Every row gives one point. Each copy is the shape, with its points in the same order, turned, moved and blurred by noise. Say if it was mirrored as well.
(in the rows, 128 means zero)

Shape (9 x 3):
[[140 160 100]
 [134 205 129]
 [137 150  87]
 [123 180 177]
 [169 162  94]
 [ 72 115 128]
 [ 90 120 138]
 [102  97 155]
 [105 102 102]]
Copy 1 (9 x 3):
[[152 171 140]
 [111 201 138]
 [156 155 145]
 [ 76 175  96]
 [171 188 118]
 [108  95 140]
 [110 112 121]
 [109  98  89]
 [141 100 130]]
Copy 1 is: mirrored
Copy 2, 9 rows:
[[133 177 103]
 [ 71 170 129]
 [134 174  96]
 [ 72 124 147]
 [137 194 117]
 [126  97  59]
 [124 103  84]
 [146  85  95]
 [162 126  68]]
Copy 2 is: only turned
Copy 3:
[[100 134 171]
 [116 186 175]
 [ 93 123 170]
 [158 188 141]
 [115 120 197]
 [107 127  86]
 [117 131  97]
 [146 115  89]
 [100  97 114]]
Copy 3 is: mirrored

Shape (10 x 6):
[[ 83 136 119 107 155 122]
 [160 159 112 179 128  48]
 [167 126 111 136 124 132]
 [ 67 129  82 146 108  88]
 [167 129 116 165 177 122]
 [ 92 129 104 149  89  76]
 [125  97 170  84  83 102]
 [129 107  87  82 165  87]
 [110 149 163  83  99 143]
 [ 84 141 161 130 105  90]]
Copy 1, 10 rows:
[[ 89 129  89  95 130 123]
 [150  63  67 130  43 144]
 [136  95 123 139 110 169]
 [ 62 117  88 139  74 101]
 [158 117  74 134 110 185]
 [ 92  95 103 141  64  94]
 [138  79 153 123 142  74]
 [ 93  71  68 129 157 140]
 [117 110 163  76 131 107]
 [124 112 113  96  89  76]]
Copy 1 is: only turned
Copy 2 (10 x 6):
[[131 139 162  88 159 122]
 [149 118 164 193 134 185]
 [120 155 107 157 114 128]
 [132 138 184 146 209 140]
 [112 161 112 140 115 183]
 [138 114 172 162 198 134]
 [182 101 111 139 150  73]
 [179 186 149 120 145 131]
 [133 104 143 109 125  70]
 [152  81 167 133 166 121]]
Copy 2 is: only turned

Shape:
[[ 88  85 139 155  70  84 123 168]
 [174  77 129  98 153 128  68 131]
 [ 99  82  55  92 109  97 151 156]
 [ 89  79 149 160 131 173  85 163]
 [145 161 161 130 105 164  78 160]
 [102 153 128 168 165  83 139 153]
 [100 157  91 168  61 105 169 160]
 [ 95 147 148 105  73 128 168 136]
 [137 135 152 109  93 166  84 111]
 [183 109 152  93 150 133 151 117]
 [157 115 134  99 164  90 151  77]
 [119 125 125  87 157 120 131 146]]
Copy 1 (12 x 8):
[[ 90 159  99  95 184 185 158 118]
 [214 121 103  71 127 123 167 106]
 [158 141 122 138 160 205  98  69]
 [126 100 120  69 108 188 184 139]
 [156 117 170  72 150 119 161 187]
 [ 89 173 149 116 108 117 134 110]
 [ 79 149 147 130 191 169  78 151]
 [102 107 152 167 178 151 135 143]
 [173  95 129 114 149 131 160 190]
 [163  86 135 122 137  79 139  92]
 [153 124  98 158 120  74 135  92]
 [156 136 158 134 119 144 150  91]]
Copy 1 is: only turned
Copy 2 (12 x 8):
[[128 116 199  94 157 181 110  94]
 [ 65  81 135 156 133 141 193 146]
 [ 85 155 174  58 108 188 150 157]
 [147  86 159  99 165 100 179 117]
 [171  95 135 165 171 144 154 162]
 [115 102 108  93 140 135  74 141]
 [173 157 138  80 136 204  90 123]
 [159 181 176 131 134 158 108 156]
 [143 138 138 171 172 142 173 156]
 [ 95 128 120 182  83 132 144 146]
 [ 51 156 107 162  97 132 112 143]
 [100 128 147 120 118 123 140 177]]
Copy 2 is: mirrored
